Each row is a point. The ring and each string are closed loops that go straight from each point to the next, and from the last back to the first. Before rounding, they use only three directions, however many columns there are. How many times does the string pass through the ring? Passing back the other way cancels.

Ring:
| +1.13 | -0.84 | -0.78 | +1.85 |
| -0.10 | -2.85 | -0.11 | +0.68 |
| -1.38 | -3.99 | +0.45 | -2.06 |
| -1.82 | -2.70 | +0.74 | -3.13 |
| -1.48 | -0.31 | +0.83 | -1.77 |
| -0.51 | +1.56 | +0.43 | -0.09 |
| +1.31 | +2.57 | -0.73 | +1.44 |
| +1.88 | +1.88 | -1.18 | +1.87 |
String, 30 rows:
| +1.29 | -2.08 | -0.99 | +1.91 |
| +1.42 | -2.53 | -1.51 | -0.79 |
| +0.78 | -1.72 | -1.07 | -1.66 |
| +0.69 | -1.65 | -1.05 | -2.09 |
| -0.53 | -1.52 | +0.26 | +0.14 |
| -2.34 | -4.03 | +1.70 | +1.37 |
| -2.63 | -6.21 | +1.32 | -1.79 |
| -0.99 | -5.03 | -0.40 | -5.19 |
| -0.22 | -3.10 | -0.80 | -4.65 |
| -0.73 | -1.72 | +0.19 | -1.32 |
| -1.70 | -1.90 | +1.11 | -0.30 |
| -3.03 | -2.67 | +1.96 | -1.36 |
| -3.78 | -2.46 | +2.48 | -2.06 |
| -1.93 | -1.30 | +0.77 | -4.23 |
| -0.06 | -0.43 | -0.70 | -4.45 |
| -0.09 | -0.44 | -0.22 | -1.27 |
| -2.05 | +0.35 | +1.91 | +2.20 |
| -2.17 | +1.89 | +2.21 | +2.82 |
| -0.38 | +3.59 | +0.61 | +0.86 |
| +1.94 | +2.72 | -1.81 | -2.66 |
| +1.08 | +1.22 | -1.00 | -1.03 |
| -0.30 | +0.86 | +0.52 | +2.06 |
| +0.20 | +2.72 | +0.60 | +4.43 |
| +2.00 | +3.62 | -0.92 | +3.47 |
| +3.63 | +3.16 | -2.66 | +0.68 |
| +1.92 | +0.47 | -1.77 | -1.28 |
| +0.29 | -0.28 | -0.26 | +0.47 |
| +1.05 | -0.30 | -1.02 | -0.58 |
| -0.05 | -0.46 | +0.35 | +2.94 |
| +0.07 | -1.03 | +0.43 | +4.45 |
Times through: 5
String, 24 rows:
| -1.88 | +2.07 | +1.81 | +1.59 |
| -0.32 | +2.79 | +0.33 | -0.36 |
| +1.34 | +0.85 | -1.56 | -3.33 |
| -0.97 | +0.59 | +0.93 | +1.32 |
| -1.61 | +0.37 | +1.55 | +2.15 |
| -0.77 | -0.22 | +0.54 | +0.09 |
| -3.55 | -0.28 | +2.90 | +1.04 |
| -2.39 | -2.03 | +0.99 | -4.88 |
| -0.51 | -2.55 | -0.66 | -5.61 |
| -0.35 | -1.18 | +0.00 | -0.81 |
| -2.68 | -4.13 | +1.75 | -0.13 |
| -2.38 | -3.14 | +1.87 | +1.90 |
| -0.11 | -1.56 | -0.23 | -0.88 |
| +0.41 | -1.88 | -0.81 | -1.88 |
| -1.93 | -2.86 | +1.67 | +2.86 |
| -1.44 | -5.39 | +0.76 | +0.54 |
| -0.41 | -4.83 | -0.47 | -2.54 |
| +0.18 | -1.55 | -0.59 | -1.80 |
| -2.06 | -2.51 | +1.54 | +1.06 |
| -3.25 | -4.63 | +1.88 | -2.16 |
| -3.37 | -3.89 | +1.79 | -3.81 |
| -2.31 | -1.96 | +0.97 | -4.57 |
| -3.46 | -0.23 | +2.73 | +0.33 |
| -2.03 | -0.02 | +1.87 | +2.25 |
Times through: 3

Ring, 9 rows:
| +0.51 | -0.06 | +2.35 | +0.59 | -2.03 | +0.99 |
| +0.71 | +1.09 | +2.78 | +1.37 | -1.11 | -0.08 |
| +0.84 | +2.13 | +2.16 | +1.54 | +0.22 | -0.95 |
| +0.82 | +2.71 | +0.75 | +0.19 | +0.81 | -0.86 |
| +0.72 | +2.67 | -0.21 | -1.78 | +0.15 | +0.04 |
| +0.47 | +1.67 | -1.06 | -4.05 | -1.44 | +1.72 |
| +0.26 | +0.30 | -1.33 | -4.30 | -2.25 | +2.68 |
| +0.12 | -1.07 | -0.97 | -3.10 | -2.52 | +2.99 |
| +0.23 | -1.29 | +0.69 | -0.95 | -2.51 | +2.29 |
String:
| +0.46 | +0.08 | +0.81 | +0.29 | -0.82 | +0.78 |
| +0.47 | +0.07 | +0.55 | +0.69 | -0.30 | +0.53 |
| +0.60 | +0.94 | +1.59 | -0.22 | -1.35 | +0.64 |
| +0.91 | +2.33 | +4.33 | +0.55 | -2.30 | -0.16 |
| +1.04 | +2.77 | +4.51 | +2.21 | -0.94 | -1.28 |
| +0.79 | +1.59 | +1.83 | +2.64 | +0.99 | -1.24 |
| +0.80 | +1.78 | +1.34 | +2.70 | +1.59 | -1.49 |
| +1.12 | +3.86 | +2.70 | +2.03 | +1.21 | -2.22 |
| +1.04 | +3.77 | +1.87 | +1.05 | +1.14 | -1.79 |
| +0.69 | +1.77 | -0.26 | +1.31 | +1.94 | -1.03 |
| +0.59 | +1.33 | -0.13 | -0.13 | +0.47 | +0.04 |
| +0.62 | +1.69 | +0.31 | -1.25 | -0.52 | +0.47 |
| +0.84 | +3.80 | +0.45 | -3.46 | -0.98 | +0.32 |
| +0.75 | +3.65 | -0.55 | -4.24 | -0.78 | +0.64 |
| +0.53 | +2.05 | -1.51 | -3.21 | -0.17 | +0.95 |
| +0.61 | +3.41 | -0.84 | -7.26 | -2.94 | +2.34 |
| +0.50 | +2.68 | -0.76 | -7.45 | -3.61 | +2.92 |
| +0.32 | +1.42 | -1.64 | -6.84 | -3.18 | +3.25 |
| +0.22 | -0.37 | -1.99 | -2.13 | -0.47 | +1.84 |
| +0.13 | -0.94 | -2.29 | -2.16 | -0.58 | +2.17 |
| +0.01 | -0.82 | -1.55 | -6.90 | -4.70 | +4.73 |
| -0.05 | -1.87 | -1.91 | -3.94 | -2.83 | +3.77 |
| +0.15 | -1.29 | -1.22 | -1.22 | -1.04 | +2.09 |
| +0.27 | -0.71 | -0.53 | -0.86 | -1.01 | +1.65 |
| +0.30 | -0.48 | +0.56 | -1.98 | -2.65 | +2.30 |
| +0.21 | -1.32 | +1.94 | -2.80 | -5.01 | +3.52 |
| +0.21 | -1.75 | +1.68 | -0.72 | -3.49 | +2.65 |
| +0.41 | -0.59 | +3.27 | -1.16 | -4.49 | +2.42 |
| +0.53 | +0.58 | +2.01 | -1.07 | -2.58 | +1.40 |
Times through: 2

Ring, 10 rows:
| +1.52 | +0.15 | -3.31 | +1.69 | +0.32 | +2.10 | +2.16 | +0.95 |
| +0.29 | -0.85 | -2.20 | -0.61 | +0.24 | +2.69 | +1.59 | +0.59 |
| -1.36 | -1.34 | -0.93 | -2.16 | +0.80 | +2.41 | +0.68 | +0.31 |
| -2.92 | -0.40 | -0.62 | -1.22 | +2.58 | +0.90 | -0.09 | +0.63 |
| -3.25 | +0.54 | -0.13 | +0.46 | +3.34 | -0.92 | -0.76 | +0.61 |
| -2.58 | +0.41 | +1.42 | +0.94 | +2.24 | -2.20 | -1.56 | -0.24 |
| -1.66 | -0.05 | +2.57 | +0.86 | +0.84 | -2.65 | -1.96 | -1.01 |
| +0.19 | -0.35 | +2.49 | +1.33 | -0.79 | -2.32 | -1.50 | -1.42 |
| +1.60 | +0.27 | -0.10 | +2.69 | -0.65 | -1.03 | +0.14 | -0.49 |
| +2.09 | +0.73 | -3.02 | +3.16 | +0.19 | +0.91 | +1.88 | +0.77 |
String (27 x 8):
| -1.23 | -0.44 | -0.75 | -0.38 | +1.27 | +0.91 | +0.30 | +0.32 |
| -2.20 | +0.36 | -2.40 | +0.20 | +3.09 | +1.32 | +0.89 | +1.37 |
| -3.38 | +1.44 | -3.66 | +1.25 | +5.15 | +0.99 | +1.11 | +2.33 |
| -4.89 | +2.02 | -3.24 | +1.58 | +6.62 | -0.10 | +0.40 | +2.55 |
| -4.38 | +0.99 | -0.20 | +0.64 | +4.56 | -1.40 | -1.06 | +0.95 |
| -2.67 | -0.93 | +2.85 | -1.27 | +0.95 | -1.52 | -2.03 | -1.04 |
| -1.04 | +0.08 | -0.02 | +0.87 | +1.26 | -0.55 | -0.30 | +0.03 |
| -1.68 | +1.77 | -0.49 | +3.55 | +3.07 | -2.56 | -0.68 | +0.60 |
| -1.48 | +0.64 | +3.18 | +2.40 | +1.00 | -4.26 | -2.55 | -1.23 |
| -0.84 | -1.85 | +6.25 | -1.19 | -2.19 | -3.42 | -3.51 | -3.07 |
| -0.54 | -1.61 | +4.61 | -0.94 | -1.74 | -2.33 | -2.53 | -2.38 |
| -0.57 | -0.85 | +1.89 | -0.17 | -0.35 | -0.96 | -1.10 | -1.06 |
| -0.55 | +0.74 | -0.51 | +2.27 | +1.48 | -1.14 | -0.13 | +0.22 |
| -1.01 | +0.48 | +2.62 | +2.23 | +0.69 | -3.56 | -2.07 | -1.11 |
| -1.92 | -0.31 | +4.52 | +0.68 | +0.26 | -4.03 | -3.14 | -1.87 |
| -2.22 | -0.95 | +4.05 | -0.79 | +0.20 | -2.62 | -2.68 | -1.67 |
| -1.68 | -0.46 | +1.45 | -0.16 | +0.93 | -1.03 | -1.14 | -0.56 |
| -2.57 | +1.62 | -1.74 | +2.48 | +4.06 | -1.11 | +0.00 | +1.33 |
| -4.12 | +2.71 | -3.80 | +3.18 | +6.67 | -0.70 | +0.65 | +2.73 |
| -4.06 | +0.12 | -0.95 | -0.96 | +3.94 | +0.53 | -0.25 | +1.10 |
| -3.47 | -1.97 | +1.25 | -4.02 | +1.34 | +1.56 | -0.83 | -0.29 |
| -2.21 | -2.13 | +1.24 | -3.61 | +0.25 | +1.69 | -0.55 | -0.58 |
| -1.07 | -1.06 | +0.35 | -1.18 | +0.37 | +0.81 | -0.15 | -0.29 |
| -1.04 | +0.56 | -2.99 | +1.09 | +2.51 | +1.45 | +1.39 | +1.42 |
| -1.40 | -0.84 | -2.45 | -1.59 | +1.66 | +3.06 | +1.45 | +1.06 |
| -1.69 | -2.67 | +0.07 | -4.59 | -0.17 | +3.51 | +0.45 | -0.24 |
| -1.26 | -1.88 | +1.02 | -2.67 | -0.25 | +1.42 | -0.33 | -0.65 |
Times through: 5
String:
| -0.94 | -0.84 | -0.03 | -0.79 | +0.54 | +0.81 | +0.03 | -0.11 |
| -2.05 | -2.86 | +2.09 | -4.69 | -0.64 | +1.98 | -0.80 | -1.09 |
| -3.42 | -2.07 | +0.42 | -4.36 | +1.50 | +2.46 | -0.27 | +0.06 |
| -4.13 | +0.41 | -2.87 | -0.91 | +4.78 | +1.88 | +0.84 | +2.01 |
| -2.91 | +0.80 | -2.24 | +0.64 | +3.91 | +0.60 | +0.52 | +1.52 |
| -1.48 | +0.01 | -0.50 | +0.38 | +1.70 | +0.03 | -0.05 | +0.33 |
| -2.46 | +1.27 | -2.05 | +1.83 | +3.83 | -0.33 | +0.32 | +1.40 |
| -4.13 | +2.17 | -2.20 | +2.53 | +5.80 | -1.36 | -0.17 | +1.94 |
| -4.52 | +2.43 | -1.45 | +2.95 | +6.06 | -2.38 | -0.78 | +1.73 |
| -3.47 | +2.46 | -1.49 | +3.60 | +5.27 | -2.50 | -0.59 | +1.52 |
| -3.54 | +1.47 | +1.22 | +2.34 | +3.79 | -3.50 | -1.96 | +0.19 |
| -2.19 | -1.39 | +4.65 | -1.46 | -0.31 | -2.51 | -2.90 | -2.01 |
| -1.56 | -1.43 | +4.36 | -1.23 | -0.74 | -2.27 | -2.61 | -2.02 |
| -1.46 | -1.03 | +5.86 | -0.10 | -1.01 | -4.22 | -3.65 | -2.66 |
| -0.67 | -1.91 | +6.09 | -1.23 | -2.31 | -3.21 | -3.37 | -3.05 |
| +0.14 | -1.13 | +5.03 | +0.43 | -2.08 | -3.48 | -2.83 | -2.65 |
| +1.01 | +0.80 | +1.46 | +3.71 | -0.31 | -3.17 | -1.10 | -0.98 |
| +0.35 | +0.88 | -0.92 | +2.94 | +1.01 | -1.05 | +0.23 | +0.23 |
| -0.08 | +0.18 | -0.51 | +1.49 | +0.72 | -0.35 | +0.14 | +0.05 |
| +0.97 | -1.34 | +2.14 | -0.15 | -1.98 | -0.62 | -0.82 | -1.56 |
| +1.59 | -1.31 | +1.67 | +0.15 | -2.29 | -0.29 | -0.43 | -1.48 |
| +1.71 | -1.06 | +0.71 | +0.47 | -1.92 | +0.20 | +0.10 | -1.05 |
| +3.23 | +1.43 | -4.45 | +4.77 | +0.22 | +1.07 | +2.74 | +1.26 |
| +2.75 | +0.29 | -3.16 | +2.67 | -0.59 | +1.63 | +2.23 | +0.63 |
| +1.28 | -0.95 | -0.73 | +0.10 | -1.06 | +1.40 | +0.88 | -0.30 |
| +0.15 | -0.28 | -1.02 | +0.63 | +0.38 | +0.78 | +0.64 | +0.16 |
| +0.32 | +0.80 | -3.32 | +2.22 | +1.71 | +1.26 | +1.74 | +1.30 |
| +0.95 | +0.59 | -5.09 | +1.78 | +1.62 | +3.13 | +3.02 | +1.93 |
| +0.65 | -1.61 | -3.16 | -2.04 | -0.27 | +4.65 | +2.50 | +0.83 |
| -0.48 | -3.03 | +1.10 | -4.35 | -1.69 | +2.99 | +0.14 | -1.01 |
| -0.88 | -2.09 | +1.30 | -2.78 | -0.79 | +1.45 | -0.37 | -0.89 |
Times through: 0

Ring:
| +1.01 | -1.21 | -0.34 | +1.15 | -3.00 | +0.43 | -1.20 | +2.29 | -2.31 | +0.20 | +4.56 |
| +0.02 | -1.95 | +0.56 | +0.61 | -3.24 | +0.29 | +1.00 | +2.81 | -1.93 | +1.51 | +3.83 |
| +1.66 | -0.70 | +1.12 | +0.60 | -2.46 | -0.71 | +1.66 | +2.54 | -2.27 | +0.90 | +2.81 |
| -0.56 | -0.29 | -0.60 | +0.66 | -0.10 | -0.60 | +1.58 | +0.96 | -2.12 | +1.15 | +1.92 |
| -3.86 | -0.83 | -2.67 | +0.74 | +1.53 | +0.26 | +0.95 | -0.33 | -1.73 | +1.81 | +1.87 |
| -1.02 | -0.79 | -1.87 | +1.17 | -0.76 | +0.46 | -1.10 | +0.82 | -2.17 | +0.47 | +3.62 |
String:
| -1.66 | -1.76 | -0.54 | +0.59 | -1.64 | +0.36 | +1.18 | +1.78 | -1.78 | +1.84 | +3.14 |
| +3.57 | -0.53 | +1.50 | +0.94 | -3.78 | -0.60 | +0.14 | +3.15 | -2.60 | -0.12 | +3.93 |
| +3.37 | -1.22 | +2.39 | +0.62 | -4.63 | -0.58 | +1.32 | +3.90 | -2.38 | +0.64 | +3.88 |
| +0.68 | -1.85 | +1.44 | +0.40 | -3.51 | -0.14 | +2.07 | +3.22 | -1.94 | +1.72 | +3.37 |
| +1.98 | -1.79 | +2.25 | +0.39 | -4.40 | -0.35 | +2.12 | +3.85 | -2.08 | +1.46 | +3.62 |
| +3.85 | -1.00 | +2.35 | +0.73 | -4.68 | -0.63 | +0.90 | +3.87 | -2.50 | +0.30 | +4.02 |
| +1.59 | -0.86 | +0.55 | +0.86 | -2.77 | -0.25 | +0.36 | +2.47 | -2.33 | +0.50 | +3.60 |
| -2.16 | -1.95 | -0.70 | +0.55 | -1.54 | +0.49 | +1.27 | +1.71 | -1.69 | +2.04 | +3.14 |
| -2.81 | -2.97 | -0.36 | +0.40 | -2.65 | +1.01 | +1.46 | +2.40 | -1.43 | +2.67 | +3.78 |
| +0.29 | -2.41 | +0.51 | +0.79 | -4.27 | +0.78 | -0.08 | +3.25 | -1.95 | +1.25 | +4.86 |
| +4.19 | -0.96 | +1.23 | +1.30 | -5.10 | +0.07 | -1.82 | +3.62 | -2.73 | -0.78 | +5.47 |
| +0.90 | -0.98 | -0.25 | +1.04 | -2.50 | +0.15 | -0.55 | +2.10 | -2.30 | +0.36 | +4.00 |
| -1.69 | -1.51 | -1.30 | +0.87 | -1.31 | +0.58 | -0.01 | +1.34 | -1.90 | +1.30 | +3.53 |
| -2.64 | -1.61 | -2.25 | +1.03 | -0.80 | +0.98 | -0.84 | +0.82 | -1.84 | +1.23 | +3.79 |
| -1.07 | -0.78 | -2.32 | +1.35 | -0.76 | +0.70 | -1.95 | +0.65 | -2.23 | +0.16 | +4.03 |
| +0.99 | -0.03 | -1.49 | +1.43 | -1.16 | +0.08 | -1.97 | +1.00 | -2.57 | -0.57 | +3.90 |
| +0.45 | -0.26 | -1.23 | +1.21 | -1.05 | +0.00 | -1.03 | +1.09 | -2.41 | -0.02 | +3.49 |
| +0.69 | -0.29 | -0.90 | +1.14 | -1.25 | -0.11 | -0.71 | +1.29 | -2.41 | +0.06 | +3.41 |
| +0.05 | +0.14 | -2.12 | +1.41 | -0.15 | +0.07 | -1.79 | +0.36 | -2.49 | -0.39 | +3.42 |
| -2.97 | -0.56 | -3.42 | +1.27 | +1.08 | +0.69 | -1.44 | -0.48 | -2.03 | +0.65 | +3.09 |
| -4.31 | -1.46 | -3.10 | +0.91 | +0.78 | +0.94 | -0.19 | -0.11 | -1.65 | +1.74 | +2.90 |
| -2.77 | -1.48 | -1.79 | +0.78 | -0.39 | +0.58 | +0.44 | +0.81 | -1.76 | +1.67 | +2.99 |
| +0.33 | -0.72 | -0.84 | +1.09 | -1.66 | +0.13 | -0.68 | +1.52 | -2.29 | +0.32 | +3.68 |
| +5.14 | +0.30 | +0.41 | +1.70 | -3.93 | -0.29 | -3.09 | +2.69 | -3.13 | -1.95 | +5.25 |
| +4.42 | -0.47 | +0.44 | +1.62 | -4.59 | +0.17 | -3.10 | +3.07 | -2.93 | -1.49 | +5.75 |
| +1.58 | -1.59 | +0.10 | +1.18 | -4.07 | +0.63 | -1.55 | +2.91 | -2.33 | +0.11 | +5.22 |
| +2.42 | -1.66 | +0.93 | +1.07 | -4.79 | +0.42 | -1.03 | +3.49 | -2.37 | +0.16 | +5.23 |
| +2.73 | -0.95 | +0.99 | +1.00 | -3.84 | -0.15 | -0.36 | +3.05 | -2.48 | +0.05 | +4.34 |
| +0.30 | -1.14 | -0.06 | +0.81 | -2.21 | +0.02 | +0.43 | +2.08 | -2.14 | +0.91 | +3.48 |
Times through: 1
String (27 x 11):
| +3.64 | +0.68 | +1.44 | +0.77 | -1.80 | -1.59 | +1.55 | +2.21 | -2.72 | -0.11 | +2.15 |
| +3.82 | +0.96 | +1.09 | +0.93 | -1.54 | -1.58 | +0.95 | +1.94 | -2.83 | -0.49 | +2.26 |
| +0.84 | -0.38 | -0.20 | +0.89 | -1.41 | -0.42 | +0.45 | +1.61 | -2.33 | +0.49 | +2.93 |
| -3.79 | -1.36 | -1.92 | +0.52 | +0.70 | +0.29 | +1.71 | +0.33 | -1.59 | +2.29 | +1.97 |
| -5.57 | -1.26 | -2.96 | +0.46 | +2.24 | +0.38 | +2.05 | -0.64 | -1.40 | +2.73 | +1.26 |
| -5.35 | -0.71 | -3.46 | +0.65 | +2.91 | +0.25 | +1.45 | -1.16 | -1.56 | +2.24 | +1.13 |
| -1.80 | +0.03 | -2.35 | +1.02 | +1.23 | -0.15 | +0.02 | -0.23 | -2.16 | +0.70 | +2.12 |
| +0.60 | -0.22 | -0.82 | +1.07 | -1.04 | -0.25 | -0.30 | +1.23 | -2.38 | +0.20 | +3.12 |
| -3.60 | -1.38 | -2.31 | +0.75 | +0.43 | +0.59 | +0.62 | +0.30 | -1.68 | +1.86 | +2.60 |
| -5.23 | -1.76 | -3.12 | +0.72 | +1.07 | +0.99 | +0.58 | -0.19 | -1.45 | +2.34 | +2.54 |
| -0.61 | -0.25 | -2.55 | +1.49 | -0.32 | +0.49 | -2.33 | +0.33 | -2.39 | -0.29 | +3.88 |
| +4.04 | +0.55 | -0.57 | +1.78 | -2.70 | -0.20 | -3.34 | +1.83 | -3.08 | -1.93 | +4.87 |
| +2.66 | -0.18 | -0.14 | +1.34 | -2.66 | -0.17 | -1.58 | +2.08 | -2.69 | -0.70 | +4.26 |
| -1.74 | -1.49 | -1.34 | +0.86 | -1.24 | +0.57 | +0.01 | +1.30 | -1.90 | +1.31 | +3.49 |
| -1.62 | -1.55 | -1.14 | +0.82 | -1.40 | +0.54 | +0.17 | +1.44 | -1.89 | +1.37 | +3.48 |
| -2.45 | -2.15 | -1.33 | +0.78 | -1.73 | +0.96 | +0.09 | +1.58 | -1.70 | +1.76 | +3.84 |
| +1.89 | -1.67 | +0.49 | +1.11 | -4.42 | +0.55 | -1.26 | +3.19 | -2.33 | +0.19 | +5.23 |
| +4.27 | -1.01 | +1.58 | +1.18 | -5.20 | -0.07 | -1.27 | +3.79 | -2.69 | -0.57 | +5.25 |
| +3.71 | -0.91 | +1.47 | +1.06 | -4.55 | -0.23 | -0.61 | +3.49 | -2.60 | -0.26 | +4.68 |
| +0.23 | -1.31 | +0.03 | +0.78 | -2.41 | +0.10 | +0.49 | +2.21 | -2.10 | +1.01 | +3.58 |
| -2.98 | -2.13 | -0.99 | +0.48 | -1.18 | +0.61 | +1.52 | +1.50 | -1.55 | +2.38 | +2.96 |
| -1.28 | -2.52 | +0.72 | +0.28 | -3.04 | +0.36 | +2.30 | +2.88 | -1.61 | +2.48 | +3.34 |
| +2.03 | -1.58 | +2.13 | +0.42 | -4.11 | -0.45 | +2.09 | +3.66 | -2.13 | +1.35 | +3.46 |
| +4.61 | -0.26 | +2.34 | +0.82 | -4.10 | -1.07 | +0.85 | +3.54 | -2.71 | -0.18 | +3.59 |
| +1.19 | -0.69 | +0.34 | +0.81 | -2.16 | -0.37 | +0.67 | +2.14 | -2.29 | +0.63 | +3.18 |
| -1.97 | -1.48 | -0.57 | +0.46 | -0.88 | +0.05 | +1.93 | +1.44 | -1.74 | +2.05 | +2.43 |
| -1.70 | -1.20 | -0.37 | +0.40 | -0.61 | -0.23 | +2.36 | +1.37 | -1.79 | +2.04 | +2.03 |
Times through: 5
